Each row of a before or after table is a point. The points were changed in one or more steps. Then noise was added and the rows were shuffled. The steps act on how far a point lies along the listed directions, d1 being the first. Write out the steps. A step turns or swaps two directions, mirrors them in a line or flattens them onto one, adds a multiple of one to another, or multiplies one. Angles are multiples of 10 degrees, from the lower direction toward the higher: turns from -170 to 170, lines from 10 to 170 but not 90. Use the fewest steps. Two steps may share a direction if one is a turn and the other turns, adds or multiplies; they go together, in the order done. Otherwise the lowest direction goes first.
In the rows, 128 means zero.

Directions:
(1): [163 125  75]
(2): [159  77 151]
Before:
[[ 87 151 207]
 [222  10 156]
 [ 96 153 102]
 [110 147 128]
 [104 115 184]
 [122  96 184]
 [117 177 112]
 [112 147 127]
 [106 163  90]
 [115 147 105]
 [ 99 139 184]]
After:
[[ 96 156 121]
 [229  14 138]
 [118 153 128]
 [109 143 125]
 [109 150 124]
 [113 169 134]
 [ 89 147 119]
 [127 129 130]
 [112 145 126]
 [110 172 130]
 [142 111 129]]
Steps: flatten d1 and d2 onto the line at 70 degrees

Directions:
(1): [109  51 129 166 117 113]
(2): [ 90 114  65 103 167 149]
(3): [ 49 152 158 131 110 126]
(4): [124 126 156 116 192  72]
Before:
[[108 112 148 134 107 126]
 [140 117 106 120 139 141]
 [105 104 132 136 131 109]
 [111 128 102 128 143 135]
 [139  97  96 131 140 130]
 [  7 122 133 144 106 135]
 [159 108 115 150  93 159]
 [170 101 159 149 101 128]
 [132  92  94 116 129 145]
 [114 104 104 121 142 145]
 [143  88 123 140 126 107]
 [166 137 131 124 142 123]
 [139 124 120 135 131 124]]
After, 13 rows:
[[160 132 132 121 118 134]
 [125 146 164 136 115 102]
 [119 154 126 146  64 181]
 [123  93 150 151 112 129]
 [236  79 107 156 112 129]
 [108 119 150 149 109 117]
 [130 180 155 109 104 154]
 [110 100 148 139  82 134]
 [125 103 125 149 125 121]
 [149 124 154 135 132 101]
 [118 137 135 138 125 124]
 [ 92 139 130 123 147 130]
 [105 111 137 140 119 134]]
Steps: turn d1 and d2 by -90 degrees; multiply d3 by -1; multiply d4 by 1.6

Directions:
(1): [ 46 139 101  88 144 181 169 142 104 119 127]
(2): [139 158  79 186  95 177  99 103 100  96  91]
(3): [150 132 107 115  74 111 204  66 114 144 150]
(4): [111 137 158 135 108 103 172 139 172  89  45]
Before (10 x 11):
[[163 149 128 145  77 110 142  93 134 113 128]
 [127 128 121 160 133 124  82 146 126  93 109]
 [165 149  97 156  91 142  85 107  92 129 144]
 [188 136 132 143  76  98 161  73 143 150 151]
 [140 136  96 168  78 147 125 108 123 102 105]
 [138 117 132  73 135 110 136 142 148 176 174]
 [137  88 171  94 154  70 101 127 142 162 169]
 [135 121 112 163 128 176  87 134  81 134 138]
 [ 90 108 150  61 161 103 164 119 108 151 204]
 [206 130 179 179 101  45 123 116 185 102  70]]
After (10 x 11):
[[171 153  84 163  81 151  86  94  81 128 149]
 [ 90 103 161  45 152  84 195 110 117 159 209]
 [140 112 138  60 133 100 151 138 152 186 183]
 [174 153 112 144  52 108 170  62 122 122 143]
 [206 138 111 132  40  90 210  24 125 170 180]
 [119 129 125 170 154 137  47 168 126  85 100]
 [211 128 167 175 105  53 113 110 170 117  99]
 [146 141  82 176  62 154 134  91 113 101 106]
 [134  80 182  82 168  64  95 138 145 172 184]
 [132 124 110 173 135 186  66 144  81 126 126]]
Steps: add 0.3 times d1 to d4; multiply d2 by 1.3; multiply d3 by 2

Directions:
(1): [ 86 120 169  72 103 121  67 186 109 105 108 126 155  77]
(2): [142 149 181 139 136  95 150 134 120  51  88  90 150 192]
(3): [141 167 112  63 164  68  97  79  93 167 122 142 158 155]
(4): [ 63  97  98 124 217 146 119 119  97  93 114 113  85 131]
(5): [130  48 141 103 121 105 142 182 107 171 157 127 115 197]
(6): [ 90 108 119  92  91 165 189  85  89  93 155 159 182 134]
Before:
[[115 153 156 161 173 118 129 115 129  59  73 104 135 114]
 [166 143 151 175 138 102 146  98 186 120 140  96 127 199]
 [101  39  82 144 109 179 144 200 144 196 188 147  89 142]
 [ 75 124 115 108 163 137 139 100  91 108 113 126 129 123]
 [ 80 115  86 157 145 172 143  67 113 128 121 142  98  84]
 [102 216 124  98 164 110  16 136 122 117  85 129 135  43]
 [ 94  86 150 137 140 136 158 161 121  72 104 108 166 118]
 [110 158 138  66  62 116 125 128  80 167 157 173 179 120]
 [125 187 126  99  73 149  98 106 151 162 122 188 169  30]]
After:
[[ 94 136  97  82 179 116  49 138 128 203 115 165  97  66]
 [129  71 140 174 160 120 127 233 153 129 123  83  71 212]
 [116 149 133 152  98 165 155  93 138  95 119 153 169  59]
 [118 152 119 151 161 131 165  41 157  89 143 115 144 174]
 [140  95 114 181  84 153 132 132 156 192 138 139  85  94]
 [ 95 126 126  57 135  88  92 155  66 190 150 154 129 151]
 [134 220 136 107  95 123  29 147 147 142 107 147 157  23]
 [134 118 141 131  63 140 148 141 134 162 140 142 144 109]
 [ 94  76 139 132 109 154 165 156 125  96 125 129 177  93]]
Steps: turn d2 and d6 by 60 degrees; turn d2 and d5 by -50 degrees; mirror d3 and d4 in the line at 160 degrees

Directions:
(1): [129 147 178 101 126 105 101 190  97 128  97 147 122  80  94 159 121 219
  66 112 171 144 176 138]
(2): [123  23 148 111 179 102 179 117 124  98 102 111 145 138  69 108  53 144
 156 136 166 131 106 121]
(3): [ 79  85 154 152 156 102  67 151 155  83 156 121 218 180 160 128 149 133
  97  97  88 147 159 103]
(4): [123 154 111 162  98 111 111 156  80 106 109 154 105 179 178  55 106 154
 145 111 193 156  88  57]
(5): [143 120 105 118 111 120 123 140 102 117 193 125 118 130 167 174  40 123
  94  40 124  78  87 165]
(6): [150 154  83 151 189 207 142 130 136 115  54  97 142 130 177 102  76 167
 112 116  89 148 160 161]
Before, 12 rows:
[[104 104 131 129 104  84 138 106 130 116 174 125 131 151 149 109 158  79
  172 133 130 109  96  88]
 [ 97 115 160  89 144 117 135 163 120 121  98 116 122  85  77 134  99 176
  118 138 171 121 162 132]
 [135 107 122 112 152 135 118 133 152 124 157 118 134 107 105 190 138 141
   82 119  70 107 172 155]
 [123 201 151 107 110 148 106 148 129 150 112 136  92  63 139 137 154 176
   67 130 121 139 163 153]
 [150 171 137 124 105 134 110 146  98 147 118 167 122 113 128 143 122 178
   88 102 153 130 140 135]
 [140 164 125 138 110 141 119 151 113 160 138 139 102 137 163 126 129 131
  132  94  96 125 128 112]
 [130 147  76 143 128 167 139  85 180 152 187 132 110 163 143 111 143  40
  178 134  95 123  89 140]
 [125 172 105 138 126 145 124 150 142 128 106 127  99 105 119 117 139 144
  121 134 125 129 135 133]
 [130 126 160 103 106 101 116 150 100 115 130 150 120 113  90 138 111 175
  123 123 160 136 118 130]
 [127 168 139 133 107 115  70 162 125 122 115 149 154 114 150 135 200 181
   62 115 100 155 162 110]
 [114 127 149 138 155 152 115 113 176 130 106 114 183 108 101 121 192 146
   95 193 111 159 200 131]
 [102 117 128 112  55  43 132  97 146 145 233 171 103 145 104 150 209   7
  200 146 166  77  54  86]]
After:
[[ 84 140  94 149 154 167 114 129 157 105 108  95 159 156 181  84 122 109
  144 129  95 131 159 116]
 [123 167  99 138 136 154 134 141 151 132 105 130  96 100 109 120 146 128
  128 135 117 128 133 141]
 [143 129  83 145 140 134 135 148  96 102 108 138  94 154 150 100  69 180
  122 107 153 136 114  93]
 [175 105  83 121 154 166 200  78 127 134  71 112  99 108 105  82 107 131
  163 165 120 133  96 139]
 [157 134 135 119 124 140 158 137 121 171 137 131  88 110 116 146 110 126
  144 106  97 100 129 137]
 [161 151  89 142 138 182 154  85 133 144 121 140 130 133 148 124  98 111
  132 115 102 117 116 159]
 [123 159 168  94  81  83 104 174 121 159 176 184  85 101  65 151 147 153
  118 117 198 139 121 124]
 [122 129 101 140 130 153 125  99 141 111 144 118 157 160 157 113 120 110
  158 118  77 128 103 137]
 [107  99 161 101 101  62 133 123 119 128 170 133 122 115 105 130 163 108
  153 135 150 102 110 102]
 [106 132 127 117  46  26 128 117 120 141 220 185  91 153 112 134 195  31
  195 136 200  88  43  62]
 [142 183  89 134 133 199 163  95 141 143  90 105  75  96 172  78 112 127
  130 147 113 142 116 152]
 [118 121 123 148 158 152 148 111 134 122  54 127 140 133 101  47 151 169
  138 217 184 183 164  83]]
Steps: turn d4 and d6 by 160 degrees; turn d1 and d6 by 130 degrees; swap d2 and d3; multiply d5 by 1.3
